Every row gives one point. A path goes straight from each point to the next, and from the last back to the first. The post is the endless flat space through its rows: a point in 2 columns, a line in 3, a plane in 4, and so on, so that a path can go around it. How many times does the path go around the post? Going back the other way cancels.

Post (2 x 3)
0: -.28  .21 -.13
1:  .20 -.02  .43
Path (19 x 3)
0: -.10  .60  .37
1:  .35  .33 -.06
2:  .32  .36 -.10
3:  .03  .44 -.06
4: -.02  .15 -.38
5: -.36 -.18 -.23
6: -.52 -.01  .19
7: -.65  .24  .27
8: -.11 -.46  .46
9:  .08 -.04  .04
10:  .50  .12  .26
11:  .18  .39  .09
12:  .41  .11 -.51
13:  .02 -.52  .05
14: -.13 -.33  .55
15: -.23  .33  .76
16:  .00  .43  .30
17: -.10  .21  .40
18: -.40  .12  .14
Times around: 1

Post (7 x 8)
0:  .01 -.51 -.55 -.09  .59  .05 -.13 -.22
1:  .31  .08 -.29  .24 -.08 -.49  .06 -.66
2:  .34  .04 -.18 -.31 -.05  .25  .00 -.30
3:  .26  .01 -.50  .66 -.52  .03 -.11  .07
4:  .08  .24  .45 -.09 -.31 -.03 -.74 -.48
5:  .21 -.15 -.10  .29  .20  .57  .18  .28
6: -.03 -.43 -.51 -.37  .70 -.52  .13 -.05
Path (21 x 8)
0:  .70 -.39 -.59  .50 -.16  .07 -.34 -.36
1:  .25 -.34 -.24 -.03 -.13 -.02  .07 -.25
2: -.10 -.49 -.55 -.24  .13  .42 -.18 -.78
3: -.06  .44 -.07 -.09 -.14  .14  .32 -.31
4:  .10  .22 -.21  .06  .07  .22 -.18  .16
5:  .39  .11  .10  .29  .33  .02  .30 -.05
6:  .18  .31 -.59 -.03  .32 -.46  .03 -.04
7:  .07  .01 -.30  .11  .30  .04  .13 -.34
8:  .30  .12 -.65 -.14  .14 -.24  .08 -.26
9:  .45  .07 -.26  .37  .19  .02 -.18 -.03
10:  .04 -.17  .18 -.07  .01 -.38 -.55 -.03
11: -.05 -.23  .54  .42 -.06 -.33  .51  .26
12:  .05 -.03 -.45  .23 -.43  .28 -.12 -.76
13: -.30  .10 -.01 -.13  .66  .05  .07 -.08
14:  .24 -.02 -.35  .30  .17  .57 -.31 -.13
15:  .33  .15  .05  .50 -.09 -.39 -.32  .11
16:  .49 -.27 -.54  .23 -.41  .44 -.28 -.20
17: -.12 -.43  .11  .34 -.11 -.29 -.33 -.45
18: -.24 -.31 -.24  .17  .03 -.41  .10 -.44
19:  .19 -.24 -.50  .04 -.06 -.32  .13 -.32
20:  .74 -.46 -.60  .14 -.30  .40  .15 -.52
Times around: 2

Post (11 x 12)
0:  .33 -.41 -.19  .94  .03  .22  .01 -.16  .31 -.83 -.46 -.25
1: -.17  .05 -.50  .20  .19 -.36 -.13 -.44 -.16  .42  .12  .70
2: -.24 -.43  .40  .16 -.01  .12 -.28  .26  .59  .02  .30  .48
3: -.07  .03  .22  .47 -.38 -.15  .44 -.16  .19  .10  .11  .38
4:  .44  .24  .03 -.30 -.10 -.11  .07  .61  .46 -.01 -.16  .05
5:  .14 -.18 -.12 -.22 -.64  .38 -.01 -.09 -.32  .70 -.59  .61
6:  .13  .09 -.07 -.32  .16  .22  .02 -.12 -.13  .01  .18 -.11
7:  .20 -.25 -.53  .02  .47  .21  .30 -.23 -.02  .46  .07  .10
8:  .10 -.17  .13 -.36  .12 -.22  .25  .06  .54 -.05  .07 -.01
9: -.01 -.30  .13  .01 -.78 -.56  .40  .57 -.16  .29  .12  .15
10: -.38 -.01 -.31  .19 -.28 -.57  .00  .22  .54  .37  .34 -.02
Path (20 x 12)
0: -.10 -.14 -.30  .17  .18 -.22  .38 -.35  .36  .28  .48 -.24
1:  .32 -.48  .30 -.33  .34  .20 -.07  .04  .33 -.02  .31 -.31
2:  .21 -.19 -.16  .08 -.44 -.26 -.13  .16  .48  .13 -.29  .46
3: -.07 -.37  .04 -.13  .31 -.31  .33 -.58  .27 -.41  .09  .94
4:  .00  .02  .05  .04  .01 -.55  .42  .24  .52  .08 -.04  .44
5:  .04 -.10  .22 -.37  .55 -.17  .21  .05  .31  .31 -.15  .46
6:  .42  .18 -.17  .14  .05 -.19 -.11  .28  .10  .47  .14  .08
7:  .56 -.47 -.01  .24 -.05  .01  .18 -.09 -.53 -.20  .49 -.31
8: -.08 -.60 -.43  .08 -.47 -.11 -.24  .20  .04 -.22 -.08  .34
9:  .19 -.40  .00 -.19 -.35 -.19  .39 -.05  .65  .23 -.10  .80
10:  .69 -.17  .14  .67 -.05  .12  .22 -.04  .38  .28 -.04  .50
11:  .55  .28  .01 -.82 -.07  .40  .07  .15 -.03  .43 -.13 -.03
12:  .12 -.10 -.51 -.21 -.53  .22  .30 -.34  .17  .23 -.02 -.01
13:  .08 -.41 -.28 -.08 -.19 -.13  .37  .06  .29 -.32  .03 -.03
14:  .21 -.13 -.27  .15 -.20 -.03  .24 -.34  .07  .30  .22  .53
15:  .01 -.26 -.23  .39 -.02 -.52 -.43  .17  .64 -.15  .25 -.11
16:  .22  .08  .26 -.34  .12 -.26  .24  .15  .05  .13 -.14 -.09
17:  .02 -.38  .16  .05 -.27 -.14  .10  .20 -.05 -.13 -.42  .44
18: -.41 -.26  .28 -.03 -.70 -.16  .63  .21  .47 -.06  .26  .26
19: -.34 -.15 -.58  .19 -.45  .09 -.73  .16  .07 -.13  .39 -.23
Times around: 0
